Each row is a point. Before rounding, the points of a table are all equally far from one centre. They may lie mostly on one side of it. Write the centre, to within rounding.

Points, 8 rows:
[[-42 -18]
 [-44  20]
 [-50   5]
 [-11  30]
 [-32  29]
 [  9   1]
 [-46 -13]
 [-26  31]]
Centre: [-21   2]

Points (10 x 4):
[[-22 -41  42  19]
 [-18  -3  33  38]
 [ -9  42  -6  -2]
 [-71  -4  32 -32]
 [ -7 -20  57  14]
 [-46 -16  -4  30]
 [-31 -38 -27  -3]
 [-26 -37  26  30]
 [-22 -22 -17  27]
 [ -9  37   1  14]]
Centre: [-22  -6  15 -14]

Points:
[[ 21 -14  31  40 -15 -53  38  -5]
 [ 14   8  26  46 -18 -21   2  63]
 [ 17  19   3  38 -29 -46  48  -8]
 [ 21 -40   8  58 -17  12  56  -7]
 [ 23 -31  -4  48  14 -45  49   4]
 [ 22 -24  26  31 -37 -39  23  20]
 [ 15 -24  23  31 -41 -39  25   8]
 [  4 -40  13   7  -9 -10  35  25]
 [  0 -27  27  25 -23 -38  12  35]
 [  6 -36  12  41 -28 -34   1  36]
 [  3  -9 -17  37 -24 -57  12   1]
 [ 19  15  20  54 -20 -44 -20  30]
 [ 15  -5  12   3 -27 -37  29  22]
 [  5 -10  31  53 -14 -45 -23   2]]
Centre: [11  2  6 48  0 -4 16  8]

Points:
[[ 21  14  27  26  57   8  26 -14  -3   8  64]
 [ 11   2  16  41  17  -6  -2 -41  -6  -4  38]
 [ 33  47 -10  36  18  32   0   1   6   3  65]
 [-22   3  -5  17  16  -6  21 -32 -10   2  58]
 [ 36   7 -22  -8  33  31 -13 -32  26  20  54]
 [-11 -15  31  12  33  29   2  -4  -2  28  71]
 [  8  82  15  13 -12  29  -4 -18   4 -20  30]
 [ 26 -16  16  30  20  10 -39  -5   6   1  30]
 [ 61   7  10   7  51  27 -12 -36  -5  10  35]
 [ 30  14  -1  -1  37   3  30 -30 -26  12  75]
 [  9 -31  16  38  21  21  16  -6  -7 -30  47]
 [ 31  18  17  18  42  52  25 -30  27 -10  67]
 [ 29  53  -7  19  54  39  11   7  14   9  26]
 [  6  21  25  15  41  -4  56 -10 -22 -21  38]
 [  4  53  28  10  41  37   8 -37 -25 -48  10]]
Centre: [ 12  18  16 -14  15  30   5  -7  -5 -11  33]

Points (21 x 18):
[[  0   3  24 -19 -43 -13  29 -42 -11 -21  39 -13  30 -41  -7 -41  12   8]
 [-34  -9  23 -37 -16 -16  52 -22 -13  23  29 -15  16 -43 -12 -42  23   6]
 [-12   8  27 -50  -7 -22  24 -67  -5  10  22  28  -9 -61   2 -10  43  39]
 [-15  12  39 -79  -6  21  26 -72 -24 -16  -2  11   6 -13 -17 -35  13  13]
 [-11  11  -7 -50 -29 -10  13 -55  -8 -19  14   0  41 -42 -18 -41  40  41]
 [ -7  22  44 -22   1  -9  16 -17  15  -7 -16  38  22 -14 -29 -28  60  35]
 [  1  -1   9 -15 -22 -10  20 -83   3  -1  -4 -16  41 -30 -38 -21  37  10]
 [-24  10  54 -23  11  23  -5 -48 -31 -13  31  11 -16 -30  13 -18  48  23]
 [-16  10  26 -32 -12 -30 -10 -72 -13 -11  25  37  11 -56  -7 -22  31   9]
 [  3   5  13 -19 -13  -3   3 -41 -45 -14  45   0  45 -43  -1  11  50  25]
 [-27  17  16 -61 -19  10  33 -68   0   2  -1   9  18 -16   4 -19  60 -21]
 [ 26  -6  45 -70 -11   4  31 -43 -11 -40  -3  14  -2 -20 -24 -23  37  16]
 [ -3  -2  32 -53 -13  24  28 -79 -14  -6  18   2 -12 -36 -34 -37  41  22]
 [-31   1  42 -26 -25  23 -15 -78 -12   1  14  21  31 -15  -4 -28  34  33]
 [ -8  -6  41 -22  21 -13  -6 -45 -13  33 -25  -6  42 -31 -16 -16  20  14]
 [ 21 -21  53  -8 -10  18   7 -55 -33 -16  18  35  16  -4  13  -8  32  25]
 [  7  13  37 -38  -3 -13   2 -54 -35 -15  10  16  25 -40   5  -2  43  55]
 [-16   7  14 -33 -35  -1  19 -57  -1  -8  15  27  43 -64   8 -26  16  35]
 [ 25  -9  37 -14  -5  33  37 -76 -12   7  22   7   5 -45   1 -14  31   9]
 [ -4  27  28 -70 -27   8  -2 -57 -33 -12  13   6  22 -37 -11 -35  19  25]
 [ 13 -22  29 -12 -18  21   1 -66  -7 -24 -22  10  21 -28   9 -13  43  39]]
Centre: [-11  -1   4 -30  -3   8  12 -29   3  -3  15  12   4 -11 -15   5  13  14]
